Each row is a point. To make a cloud, some directions were put in groups of two or more. Within a group, all points are equally far from the middle, so they leave a hole (a ring in 2 directions, a hollow ball in 3). The other directions are filled evenly. Then the cloud was stretched, turned, moved and blurred a little. Count the holes, and give their numbers of directions, smallest first.
In the rows, zero is written as 128.

Cloud:
[[139  64]
 [190 130]
 [143 149]
 [180 175]
 [157  85]
 [183  95]
 [179  61]
 [136 143]
 [114 176]
 [186 107]
 [132 155]
 [145  68]
 [205 121]]
Holes: 0

Cloud:
[[196 138 147]
 [121 191 115]
 [167 188 117]
 [ 63 136 104]
 [203 122 113]
 [187 174 123]
 [125  53 120]
 [173  87  69]
 [111 181  87]
 [139 168 177]
 [120 190 103]
 [201 146 107]
 [ 91 177 126]
 [ 89  64 127]
 [ 80 110 166]
 [155  62  92]
 [ 68 100  81]
 [159 102 177]
 [186  92 139]
 [155 104 180]
 [ 78  70 110]]
Holes: 1 (3)

Cloud (47 x 6):
[[175  64 154 162 145 139]
 [131 191  47 143 147  97]
 [159 106 149  76 140 182]
 [ 76 161 121  96 168 193]
 [175 137 162 182  97 110]
 [ 82 194 139 111 147 186]
 [ 89 135 194 108 139 137]
 [170 122 149 201 148 160]
 [ 56 126 153 153  52 143]
 [137 114 186 176  93 175]
 [146 155  64  86  80 159]
 [ 69  65 133 176  98 165]
 [ 83  71 119  75 147 156]
 [ 71 141 151 203 102 139]
 [ 70 200  85 137  93  75]
 [142  75 135  90  62 132]
 [137 139 171 144 133 212]
 [108  88 100 193  93 186]
 [145 197 140 132 144 189]
 [180  81  92 120 144 174]
 [185 142 133  90 146 160]
 [124 182 177 169 102 129]
 [127 159  39 131 109 185]
 [148  46 130 110 109 178]
 [162  99  95 187 150  84]
 [ 55 182  62 181 123 104]
 [137 154 159 157 130 214]
 [ 83  79 138 192  70 120]
 [179  99 137 165 146 197]
 [ 78 175  88 162  68  76]
 [121 127  98 194 126 206]
 [125 139  46 103  72 135]
 [117 148 162 157  55 187]
 [179  93 102 107 141 193]
 [ 82 178 126 144 193 135]
 [118 179  92 146 200 133]
 [144 116 180 131 142  88]
 [ 76  99 123 159 158 196]
 [ 73 225  93 126 118  98]
 [ 84 106  86 209 125 158]
 [129  46  89 135 100 109]
 [ 99  52 103 186 125 139]
 [ 34 165 116 160 100  79]
 [197 129 121  95 105 166]
 [106 211  71 169 138 171]
 [130  99 152 175 162  75]
 [ 31 180 108 142 157 119]]
Holes: 1 (6)

Cloud (83 x 8):
[[166  89 164 197 131 197 112 113]
 [103 124 184 116 145 208  95  97]
 [159 189 152 177  80 115 111  64]
 [219  88  86 144 111 132 100 166]
 [131 197 177 167 110 223 114 123]
 [156 112  53  59 105 185  96 135]
 [168  60  97 102 186 139 119 132]
 [215  84 141  82 178 145 122 123]
 [183 134 112 140  90 163 189  56]
 [231  97 124 100 102 113 107 118]
 [117 113 173 125 199 108 150  66]
 [ 96 174 115 171 112 118  79 104]
 [207  93 112  84 142 178 174 147]
 [223 132 131 121 172 194 122  76]
 [212 157 149 151  73 241 138 128]
 [121  93 126 109 177 145 146 212]
 [124 163  66 142 103 175 127 195]
 [178 166 124 147 192 142 204 145]
 [129 126 215 108 129 156 161  85]
 [165 166 110 118 162 130  58 137]
 [160 150 135  91  70 148  50 150]
 [201 184 154 131 105 165 113  38]
 [148  73 176 172 123 156  99 103]
 [216 163  85 125  85 195 145 136]
 [145  99 131  89 193 133 164 161]
 [ 79 122 135 156 130 199 122 176]
 [148  98 116  68 102 174 154  53]
 [100  95  85 127 166 162 181 110]
 [132  91 100 119 126 103 168 163]
 [ 89 148 110 140  72 161 127 177]
 [208  75 186 105 165 167  79  85]
 [183 205 150 108  78 151 124 175]
 [ 95 177 179 117 152 208 136 106]
 [164  81  72  93 104  99 148  61]
 [189  75  94 146 116 119 125 157]
 [179 106 136 170 139  86  86  72]
 [122 103 131 189 147 183 184  83]
 [207 119 156 132  84 176 120  35]
 [167 175 184 144 159 155 209  69]
 [155 193 154 109 153 153  80  84]
 [156 173 187 192 165 174 159  83]
 [130 216 157 166  81 113 121  89]
 [163 125 132 163 172  77 148 120]
 [135 176  64 116 150  85  87 102]
 [193 146  67 113 169 174  63 157]
 [153 137 118 220 112 153 139 142]
 [ 89 221  82 132 184 142 200 130]
 [133 189 146 173 115 242 124 116]
 [196 156  47 136 116 161 137 123]
 [188 106 129  80 124 169 191 138]
 [154 162  64 155  67 182 109 119]
 [206  78 122 119 138  94  89 121]
 [126  84  83  88 158 125  98 152]
 [157 154 103 189 172 183 169  49]
 [217 101 179  92 129 208 140 100]
 [188 190  88 104 115 190 132  75]
 [ 89 115 143 145 142 226 109 149]
 [202  99 107 127  76 103 119  81]
 [197 134  52 131 136 101 154  69]
 [169 150 122 170 204 137 160 111]
 [144 104 218  99 105 158 116 167]
 [104  90  57 110 138 114 154 101]
 [149 117 112 196 108 169 198 157]
 [163 114 157  59 147 134 165 113]
 [ 91 115  95 138 143 185 122 184]
 [180 139  64 171 113 200 135  63]
 [166  78  93 170  93 108 111  80]
 [212 143 122 135  67 184 171 135]
 [178 138  85 171 175 183  65 126]
 [132  85 112 102 186  90 119 104]
 [191 116 175 157  57 191 149 128]
 [208 164 137 138 117 108 130 179]
 [172 218 124 119 154 119 162 168]
 [132  98 106 168 132 181 191  88]
 [146 215 122 164  75 186 176  83]
 [114 144  47  98 122 116 112 126]
 [141 165 151 176 133 234  79 152]
 [137 177  58 110 141 197 132  77]
 [199 178 183 136 106 156 162  88]
 [163 232 169 120 138 179 167 125]
 [166 141 153 122  95 137 205  59]
 [155 175  92  81  75 173 137 180]
 [138  66 133 126 195 190 114  83]]
Holes: 2 (2, 4)

Cloud, 99 rows:
[[115 158 155 154 154 109 142 110 122]
 [ 59 163 175 141 102 146 134 125 128]
 [131 160 116 199 166 153 181 111 101]
 [122  71 176 127 101  60  29 159  67]
 [175 135  61 151  87 137 178 164 111]
 [123 172 127 181  99 110 128 199 116]
 [118 100  68 114 170 201 135 124 166]
 [109 131  61 142 196 157 110 130 145]
 [118 155 118 110 106 143 140 124  83]
 [ 55  91 147 123 152  90  88 115 124]
 [ 94 143 118 149 102  94  34  78  51]
 [119  99  96  91 186 104 193 193 140]
 [140 122  21 145 142 129 190 134  77]
 [104 145 134 126 141 112 137 175 139]
 [195 158 112 150 122 179 104 200  97]
 [151 114 158 155 165 129 119  70 134]
 [141 192 117 113 133 165  61 115 112]
 [125  86 191 106 177 141 126 166 203]
 [122  87 140 174 120 130  92 150 132]
 [105 141 129 166 132  80  70  81  66]
 [130 173  64 176 182 176 125 119  73]
 [ 67 147 129 150 198  95  97 166 147]
 [124 156  70 213 175 176 174 108 140]
 [145 105 136 120 195  73 110 119 135]
 [129 178 160 166 144  67  54 149 129]
 [176 150 108 194  83 117  86 193  76]
 [ 99 199 159 129 137 152 125  91  89]
 [ 83 193 113 150  94  98  93 127  41]
 [164  98  68 120 154 144  77 154 164]
 [118  99 174 145 118 164  96 165 121]
 [ 92 163 174 162 124  16 102  76 120]
 [ 59 103 143 104 169 159 107 118 128]
 [135  91 148 103 196 123  97 180 107]
 [ 57 119 111 136  95  96 132  66  80]
 [163 148  61 115 201 183 110 132  77]
 [148 120 142 131 101  94  19  94 160]
 [ 95 115  96  79 170  87 128 114 166]
 [130 161 155 130 146 172 104 129  75]
 [112  73 146 144 189 132 112 120  79]
 [102 120 152 163 106 114  43  90 162]
 [126 146 156 186 152  91  89 156  91]
 [134 113 202 114 129 122  79 145 145]
 [140 144 105  54 123 106  95 166  99]
 [156 181 102  81  22  94  87 102 105]
 [187 119 107 107 116 151 106 110  75]
 [ 91 161 192 121  99  89 121 133 169]
 [ 98 176  85 155 152 174  53 172 111]
 [110 119 124 103 195 147  62 139 173]
 [139  91 134 132 177 190 159 196 126]
 [137 174 101  84  97 127 119 127  74]
 [139 134 215 101 142  91 174 151 144]
 [168  79  92 126 148  98 132 134 147]
 [154 193 128 174 107  50 134 175  28]
 [146 170 106 140 187  80  16 170 105]
 [100 188 129 122  75 127  74 112 183]
 [107  91  84 153 121 129 152 154  84]
 [ 70 107 158 119 249 156  92 102 151]
 [153 151 175  95 148  73  48  99 171]
 [ 39 130 116 180 152 131  48 133  86]
 [133 119  66 163 108 116 159 167 134]
 [138 164  85  86  85  68 100 185  59]
 [125  81 133 117 166 214 106 129 172]
 [128 136 144 139  80  58  82 158 110]
 [185 106  74 125 151 177 156 182  84]
 [126 106 171 173  98 132 178 100 163]
 [193  98  83 141 100 149 181 118 118]
 [127 162  92 142 137 182 114 130 103]
 [145  71 131 169 113  82  80 126 187]
 [146 185 167 170 136 155 104 103  94]
 [112 141 114 174  74 118 122 169  89]
 [158  76 134 129  81 120  84 144  66]
 [176 125 146 138  93  82 136 152 150]
 [135 129 108 139 105  90 154 196 161]
 [ 50 122 129 162 201 188 163 132  96]
 [106 148 102  90 154 135  32 162  70]
 [155  45 115 157 132 141 134 166 116]
 [119 109  92  89 156 167  90  87  58]
 [ 67 132 120 187 136  66 131 141 124]
 [112  74  99  82 115  88 104 135 200]
 [175 183 118 149  95  76  58 110 134]
 [104  54 136 152 116 144  88 162  77]
 [115 145  90  91 144  84  38 157  93]
 [135 115 122 195 167  97  62 153 156]
 [123  69 154  90 121  73  61 136 175]
 [113 161 171 106 131  47  66 156  84]
 [141 180  86  96 121 126 117 128 140]
 [131 105 159 131  63  96 113 166 116]
 [116  67 102 116 151 126  85 221 132]
 [115  98 142  52 138 139  74 146  80]
 [153 158 134 160 155  32 145 185 102]
 [151 120 127  57 212  96  56 138 112]
 [154  80  97 118 177 111  76 152 147]
 [193  84 114 133 124  55 149 126 199]
 [136 167 156 116 196 149 119 117 125]
 [206 123  99 103 164 128  92 115 112]
 [148 123 123  85 143 130 105 186  46]
 [139 209  96 147  88  60 112 150  25]
 [ 99 138 128 137 117 136   8  89 136]
 [115 102 136  85 177 159 115 137 111]]
Holes: 0
